Each row of a before or after table is a point. One or more steps were done to the points. Then noise was added and the rows were shuffled. The steps act on columns, c1 being the first. Name the steps. A step turns or swaps two columns, mirrors them in a line or flattens them onto one, adds a multiple of one to another, or multiplies or shifts one. Angles are multiples of 10 degrees, from the lower column toward the higher: turns from -170 to 170, lines from 10 to 170 but not 90. Use the fewest steps. Two steps may share a column if one is a turn and the other turns, adds or multiplies; they go together, in the order done. Otherwise the lowest column goes first.
In the rows, 128 means zero.

Before (11 x 2):
[[133 150]
 [148 149]
 [161 137]
 [159 144]
 [128 118]
 [168 144]
 [155 131]
 [149 141]
 [124 150]
 [130 138]
 [120 133]]
After (11 x 2):
[[208 131]
 [191 141]
 [228 136]
 [143 150]
 [187 150]
 [134 138]
 [104 134]
 [116 149]
 [220 144]
 [249 144]
 [129 118]]
Steps: multiply c1 by 3

Before (12 x 4):
[[238 102 118 142]
 [158  85 105 207]
 [159  42 129 155]
 [171 112 105 102]
 [168 113  97 101]
 [131  83  82 128]
 [128  57 110  65]
 [140 104 104 100]
 [151 167 148  69]
 [156 156  81 137]
 [162 111  77 111]
 [184  21 129 203]]
After (12 x 4):
[[174 136 169 107]
 [153  99 179 114]
 [150  88 156 138]
 [152 124 164 134]
 [219 113 114 107]
 [ 98  97 139 191]
 [152  92 168 136]
 [195 140 172 175]
 [176 105 106  52]
 [243  93  92  61]
 [173  22 132 107]
 [108  98 163  94]]
Steps: mirror c1 and c2 in the line at 140 degrees; turn c3 and c4 by 150 degrees

Before (9 x 9):
[[164 118 125 106 110 143 128 149 165]
 [156 125 125 129 172 113 153 128 156]
 [136 126 131 113 133 120  91  82 102]
 [153  32 136 159 134 123  80 140 160]
 [152  86 138 118 109 148 133 124 112]
 [133 111 114 107 141 249 131 150  82]
 [154 128 131 133 115 121 106 133 100]
 [128  99 109 112 117 123 125 147 135]
 [130 133 134 170 131 125 136  95 154]]
After (9 x 9):
[[143  32  77 160 152 131  77 143 148]
 [132 137  77 173 144 104 135 102 147]
 [130 128  70 113 117  89  87  97 106]
 [133 111  59 108 106 237 130  69  80]
 [150  84  82 118 105 142 128 112 129]
 [124  99  53 112 124 136 126 145 137]
 [149 131  70 134 101 123 104 139 111]
 [163 121  67 108 133 155 125 137 168]
 [161 123  69 127 176 115 150 141 121]]
Steps: turn c1 and c7 by -10 degrees; shift c3 by -60; turn c5 and c9 by -40 degrees; turn c6 and c8 by -40 degrees

Before (8 x 12):
[[141 153 154 144 121 158 103 105 165  98 160 162]
 [181 156 124 131 105 112 148 114 121  69  98  80]
 [128  92 116 114 163 133 145 128 126 130 120 162]
 [147 164  91 101 195 100 147 103 112  42 164 115]
 [117  91 144 160 129 161  91 135 117  57 170  95]
 [135 154 118 121 178 175 139 140 104  96  84  78]
 [114  76  70 171 174  98 142 119 124 132 138 164]
 [122  75 144 182 123 155 144  74 181 128 100  77]]
After (8 x 12):
[[124  93 119 184 111 163  91 170 117 158 168 111]
 [133 154 149 148 113 159 103 159 166 120 162 165]
 [128  92 139 139 167 135 145 127 127 127 120 148]
 [125  76 109 215  96 155 145 156 181  82  99 100]
 [121  76 129 248 146  98 142 131 125 120 136 131]
 [134 165 113 148 202  99 147 193 111 135 163 101]
 [129 154 104 166 176 174 137 143 104 149  85  87]
 [150 155 107 109 107 111 147 170 121 137  99  91]]
Steps: multiply c1 by 0.4; flatten c3 and c12 onto the line at 60 degrees; turn c4 and c5 by -30 degrees; multiply c4 by 2; multiply c10 by 0.7; turn c8 and c10 by 120 degrees
